Rows are points. Each copy is the shape, with its points in the same order, turned, moved and blurred by noise. Say if it was mirrored as well.

Shape:
[[ 27   1]
 [ 21 -12]
 [-47  18]
 [ 10  22]
 [-18  30]
 [ 35   2]
 [ 15 -16]]
Copy 1 (7 x 2):
[[  6 -21]
 [ 19 -13]
 [-21  52]
 [-17  -8]
 [-31  16]
 [  6 -27]
 [ 22  -3]]
Copy 1 is: mirrored
Copy 2 (7 x 2):
[[ -2 -51]
 [  7 -38]
 [-16  25]
 [-20 -34]
 [-28  -7]
 [ -5 -60]
 [  9 -37]]
Copy 2 is: mirrored

Shape:
[[ 34  -6 -15]
 [-47  -1  22]
 [ 44 -16   2]
 [ 24   6  -2]
 [ 41 -29 -14]
 [-12   7  -4]
 [  8  -8 -14]]
Copy 1 (7 x 3):
[[ 22   1  -8]
 [-60   8  25]
 [ 31  19   0]
 [ 13  -4   9]
 [ 28  20 -19]
 [-23  -9   8]
 [ -3   0  -8]]
Copy 1 is: mirrored
Copy 2 (7 x 3):
[[  8  22  16]
 [-41 -32 -31]
 [ -4  17  36]
 [  8   2  16]
 [ -5  35  28]
 [ -7  -8 -14]
 [ -4  13  -4]]
Copy 2 is: mirrored

Shape:
[[-39 -16  -3]
 [-25 -25  16]
 [ 37 -14 -20]
 [ 40 -32   1]
 [-30  15 -38]
 [ 14  21   9]]
Copy 1:
[[-23 -31  -7]
 [-32  -5  -3]
 [ 18  30 -40]
 [ -4  44 -37]
 [ 21 -43 -18]
 [ 22  15   9]]
Copy 1 is: mirrored
Copy 2:
[[ 34 -21   4]
 [ 34   4  -4]
 [-18 -28 -53]
 [ -5  -5 -60]
 [  8 -60  14]
 [-25  -7  -9]]
Copy 2 is: only turned
Copy 3, 6 rows:
[[  1  41 -23]
 [ 21  36 -15]
 [ 17 -43   2]
 [ 44 -32   4]
 [-40   8 -11]
 [  2  -3  36]]
Copy 3 is: mirrored
Copy 4:
[[-46 -19 -38]
 [-19 -30 -27]
 [ 18  29 -13]
 [ 38   5 -13]
 [-59  23 -24]
 [-20   6  18]]
Copy 4 is: only turned

Shape (10 x 4):
[[-11 -18  -2  25]
 [ -3  -8  10  -8]
 [  1  -5  -5 -10]
 [-14 -17  15 -11]
 [ -9  41  -5   8]
 [  6  54 -10 -15]
 [-15 -13 -11  10]
 [ -2 -17   1  -4]
 [  8 -15  15 -10]
 [ 11  -9  14  -7]]
Copy 1:
[[  9  15  24  24]
 [-10  -2  10  -1]
 [ -4 -10   2   9]
 [-20   6  16   0]
 [ 25  14 -30  -3]
 [ 22  -8 -46 -14]
 [ -1   9  10  27]
 [ -8  -6  15  12]
 [ -9 -12  20  -4]
 [ -2 -11  17  -7]]
Copy 1 is: only turned
Copy 2, 10 rows:
[[  5 -17  -4 -22]
 [-10   0  14   3]
 [  2   7   6   9]
 [-13   3  24  -7]
 [ 20 -32  12  35]
 [ 18 -17  11  60]
 [ 13  -5   6 -13]
 [ -4   6   6  -5]
 [-20   7   6   3]
 [-19   1   2   8]]
Copy 2 is: mirrored

Shape:
[[ 20 -40  -3 -13]
 [ -1  14 -16  27]
 [ -3 -25 -48  30]
 [-21 -35 -14 -19]
 [-17   6  20   9]
 [ 19   2  13 -45]
 [  0  25   1 -15]]
Copy 1 (7 x 4):
[[ 22 -28   7  22]
 [-12  28  23  -5]
 [  9  -3  60 -16]
 [ -1 -45   5 -19]
 [-31   3 -11  -3]
 [ 19 -11 -40   9]
 [  3  22 -22 -11]]
Copy 1 is: mirrored
Copy 2, 7 rows:
[[ 27  13   6  19]
 [-44  14   3   3]
 [-29   5  30  43]
 [ 11 -27  -1  28]
 [-19 -11  -7 -21]
 [ 19  14 -46   0]
 [-24   7 -37  -5]]
Copy 2 is: only turned
Copy 3, 7 rows:
[[ 43 -16 -23  -5]
 [-12  24 -10   2]
 [ 27  51 -21  -1]
 [ 45   1   1  27]
 [-12  -9 -10  29]
 [ 19 -45  13  -6]
 [ -6 -13  19   3]]
Copy 3 is: mirrored
Copy 4:
[[  1 -19  31 -35]
 [ 12  23 -15  -6]
 [ -5  43   5 -42]
 [-19   4  45  -9]
 [ -7  -7  -9  20]
 [ 26 -32  40   8]
 [ 29  -3  12  25]]
Copy 4 is: only turned
